Rows are points. Each copy is the shape, with its points in the same order, turned, moved and blurred by noise. Some copies are also mirrored. Which?
In the rows, 128 means zero.

Shape:
[[124 129 166]
 [189 107 170]
 [105 121  62]
 [ 81 157 122]
 [ 86 118 123]
 [140 136 135]]
Copy 1, 6 rows:
[[ 85 131 115]
 [ 76 120  40]
 [169  88 137]
 [122 133 160]
 [117 107 147]
 [113 127 104]]
Copy 1 is: mirrored
Copy 2, 6 rows:
[[107 144 165]
 [160 191 168]
 [135  87  83]
 [ 93  83 144]
 [ 90 113 122]
 [135 128 153]]
Copy 2 is: mirrored
Copy 3 (6 x 3):
[[158 133 142]
 [153 200 125]
 [ 63 104  80]
 [132  76 104]
 [107  93 126]
 [143 134 106]]
Copy 3 is: mirrored

Shape, 7 rows:
[[130 131 104  77]
 [172 146  97 128]
 [179  80 154 128]
 [105 152 138  92]
 [126 117 103 144]
 [144  98 134  79]
 [ 81 176 129 184]]
Copy 1 (7 x 4):
[[121 130 152  62]
 [154  97 113  83]
 [176 107 165 148]
 [127 178 132  78]
 [119 119 111 123]
 [136 134 181  91]
 [118 176  47 122]]
Copy 1 is: only turned
Copy 2 (7 x 4):
[[ 79 112 105 126]
 [137  92  98 102]
 [137  75 179 124]
 [ 85 148 122 123]
 [145 113 115 153]
 [ 80  91 154 136]
 [173 199  97 133]]
Copy 2 is: only turned

Shape:
[[108 124 137 122 153 120]
 [ 82  80 153 198  94 175]
 [125 117 160 118 113 122]
 [126 159 117 116  12 103]
 [104 106 114 120 134 151]
 [101 142 166 116 151 178]
 [137 152 113 119 144 129]
 [135 162 127 110 151 123]
 [ 41 161 106 154 135 157]]
Copy 1, 9 rows:
[[133 154 126 130 139 107]
 [103 205 192 146 144 195]
 [151 146 156 117 114 128]
 [ 81 109 169  82  42 155]
 [125 158 111 120 140 154]
 [134 155 147  89 185 132]
 [116 110 122 131 135 118]
 [123 108 119 116 137  99]
 [ 46 189 126 107 168 123]]
Copy 1 is: mirrored
Copy 2 (9 x 6):
[[151 139 135 118 155 123]
 [154 107 122 235 184 116]
 [166 118 139 135 125 127]
 [157 140 112 177  60 211]
 [134 130  99 137 161 122]
 [110  90 153 125 168 126]
 [120 158 133 114 130 125]
 [120 150 148 100 131 127]
 [111 150 126 157 213 183]]
Copy 2 is: mirrored
Copy 3 (9 x 6):
[[ 94 109 144 139 150 131]
 [159 105 239 125  99 145]
 [108 122 152 110 119 104]
 [171 200 115  80  87 115]
 [118 103 158 108 155 156]
 [106 127 193 123 185 109]
 [128 125 119 138 166 131]
 [109 134 116 140 170 116]
 [120 165 194 150 164 191]]
Copy 3 is: only turned

Shape, 11 rows:
[[180 191 111 118  82  99]
 [ 80 111 129 143 127 117]
 [102 121 171 132 107 106]
 [111 126 162 168 152 109]
 [192 187  96 126 129  84]
 [141 184 109 117 121  98]
 [ 91 130 180 119 155 125]
 [141 153 118 170 105 188]
 [ 99  86 135 139 156 132]
 [191 174 102  91 126 110]
 [114  85 170 146 130 121]]
Copy 1 (11 x 6):
[[ 97 120  60  80  85 159]
 [147 120 142 151 118  85]
 [146 106 161 114  87 108]
 [160 141 147  92 119  85]
 [107 117  44  62 123 133]
 [136 121  68 105 106 138]
 [184 116 164 112 127 121]
 [ 92 178 136 138 127 150]
 [142 110 161 135 156  92]
 [108  98  64  83 138 166]
 [132 107 178 111 125 102]]
Copy 1 is: mirrored
Copy 2, 11 rows:
[[208 124 163 102  88  79]
 [101 143 109 138 101 140]
 [117 162 135 139 133 110]
 [109 130 154 152 127 156]
 [225 101 165 110  97 123]
 [185 136 151 106  85 125]
 [107 172 146 117 143 156]
 [ 98  89 173  85  78 104]
 [ 95 120 108 126 135 160]
 [213 110 149  75 114 118]
 [ 94 133 127 143 153 127]]
Copy 2 is: only turned
Copy 3, 11 rows:
[[113  94 184 129 155  70]
 [141 162  99 146 114 125]
 [125 127 111 125  89 140]
 [159 150 141 169 105 169]
 [108 114 200 160 187 112]
 [104 145 164 136 157 101]
 [132 165 132 118  90 171]
 [206 150 148 129 124  75]
 [170 154  91 143 121 170]
 [122 113 194 120 198 116]
 [168 118 110 137  99 171]]
Copy 3 is: only turned
Copy 4:
[[140 121  90  71  63  94]
 [ 83 118 149 134 152 130]
 [ 97 131 177 107 116 126]
 [102 111 176 149 141 102]
 [159 104  81  67 108  64]
 [131 136  91  85 124  95]
 [127 139 193 134 159 138]
 [125 107 100 177  79 138]
 [ 92  80 169 130 169 144]
 [186 107  90  67 108 109]
 [103  82 208 135 120 129]]
Copy 4 is: only turned

Shape:
[[ 89 124 142 108 101 110 160 137]
 [155 150  83 159 181 141  90 113]
 [155 134 118  87  77 118 160 117]
 [126 142  96 127 160  98  80 140]
 [130 150 134 129 107 120 154 132]
 [116  99 133 102  71 141 159 112]
 [219 182 200 141 108 136 110 162]
 [ 98  69 136  99 103 150 178 146]
 [101 166 176 155  99  99 184  97]
 [120 135  88 136 151 135  74 125]
 [162 111 116 110 162 113  78  95]
 [174 112 119  88 132 118 156 138]
 [180 111  89 180 143  98  78 127]]
Copy 1:
[[154 118  63 126 120 121 163 142]
 [137 127 185  98 112 145 124  84]
 [186  93  83 138 147 180 146 149]
 [162  96 164 108  87 117 157 100]
 [161 127 108 117 141 137 156 153]
 [146 109  51 135 127 183 137 147]
 [160  86 174 110 175 125 100 230]
 [100 103  44 158 121 153 145 136]
 [188 184  74 135 148 111 141 166]
 [143 111 155  86  92 139 132  94]
 [170  86 150 128  94 135  93  98]
 [150  76 117 169 149 155 138 131]
 [156 121 197 136  69 175 122 124]]
Copy 1 is: mirrored
Copy 2, 13 rows:
[[108 117 107 150 100 116 148 111]
 [172 129 154  73 180 152 107 154]
 [144 124 108 126 101  66 105 102]
 [147 147 110 106 173 140 128 169]
 [117 127 133 129 124 110 117 101]
 [144 108 122 146  64  95 126 114]
 [ 87 159 216 112 163  41  97 135]
 [113  83 112 120  49 110 154 131]
 [102  99 151 184 137 124 120  66]
 [175 147 132 100 149 153 131 166]
 [179 106 130 111 170 102 125 184]
 [127  98 110  89 123  67 116 134]
 [149 123 142 103 165 135  58 197]]
Copy 2 is: mirrored

Shape (15 x 9):
[[125 127 101 169 126  93 170  98 124]
 [145 141 163 153  90 146 105 140  95]
 [116  95 120 132  94 104 131 117 130]
 [137 185 144  92 142 142  97 123 137]
 [109 155 141 180  77 107 117 126 176]
 [166 105 102 183 144 116 140  76 103]
 [ 75 144 170  80 135 148 100 107  69]
 [136 178 140 190 126  91 136 133 101]
 [117 151 114 129 147  97 159  75 143]
 [155 181  37 131 125 138 105 165 199]
 [ 91 102 139 124 147 162 151  93  87]
 [141 121  96 196 175 126 119 116 125]
 [169  78  68 126 112  91 112 160 166]
 [118 136 125 104 163 129 121 120 144]
 [168  61 140 173 136 154 152 151  97]]
Copy 1, 15 rows:
[[162 149  76 150 125  88 170 134 137]
 [118 212 147 126 145 126 116 129 129]
 [142 153 128 139  95 103 143 165 144]
 [103 130 143 117 134 122  95  81  99]
 [117 156 147 117 142  71 151 123 193]
 [176 171  81 201 140 110 136 133 132]
 [ 81 151 164 137 128 125 132 145  40]
 [155 190 104 114 175  72 141 110 127]
 [146 112 101 155 119  92 165 100 113]
 [ 95 106  56 100 120  93  61  91 194]
 [111 147 114 170 133 150 168 162  80]
 [156 142  74 172 185 107 113 144 142]
 [173 129  87 122  85 114  73 168 179]
 [130 104 122 131 132 125 116 123 107]
 [173 191  96 147 148 181 131 178 144]]
Copy 1 is: only turned
Copy 2:
[[124  74 138 139 117  95 126  86 154]
 [122 166 163 148 102 129 126 112  90]
 [107 116 142 124  93 124 115 120 162]
 [154 196 131 144 174 109 141 100 151]
 [ 97 148 142 191  71  75 116  86 157]
 [172  69 130 128 103 122  99  62 117]
 [115 185 152  66 162  91  99 130 117]
 [124 116 175 184 139  77 119  89 105]
 [157 109 141 127 140  74 132  81 184]
 [111 149  70 233 166 141 136  68 179]
 [131 119 107  70 125  87 121 122 113]
 [168  88  98 162 130  98  78  77 104]
 [133  90 106 184 121 184 100 125 191]
 [158 147 107 134 155 102 121 118 167]
 [159  78 117 138  90 142 128 149  79]]
Copy 2 is: mirrored
Copy 3:
[[156 172 153 179 143 124 136 132 119]
 [120 121 153 101 118 114 139 149  65]
 [141 122 170 132 148 111 153 132 140]
 [151 136  74  79  96 105 135 139 123]
 [139 127 177 147  53 112 147 134 131]
 [179 142 144 183 168 130 103 153  88]
 [117 159 105  49 150  65 128  85 102]
 [135 178 128 171  90 101 150 145  67]
 [179 178 117 151 127 122 126 108 144]
 [127 125  88 153  65 126 109 218 194]
 [118 155 131 110 187 120  98  82 108]
 [133 121 108 192 131 110  87 149  94]
 [146  79 132 174 155 121 161 191 176]
 [143 132  86 127 133 106 126 115 137]
 [112  98 139 166 180 163 132 140  74]]
Copy 3 is: mirrored
Copy 4, 15 rows:
[[100 128  78 131 133 129 178  91 147]
 [ 89 138 153 143 145 131 125 149  76]
 [129 131 106 102 136 143 138  86  99]
 [104 155 160 132 153 161  90 142 165]
 [121 161 139 106 145 178 197 129 109]
 [ 98 104  63 180 158 141 149  99 121]
 [ 50 110 183  99 139 139  67  96 133]
 [ 74 133 119 133 171 116 182 152 137]
 [102 136 107 136 140 150 151  74 181]
 [159 199  66 112 119 188 120 188 172]
 [ 69  82 125 128 100 139 104  86 129]
 [100  90  66 150 151 164 151 148 142]
 [193 142  52 107 149 139 118 130 108]
 [121 113 128 119 137 157 106 118 171]
 [130  66  96 162 113 101 129 140  78]]
Copy 4 is: mirrored
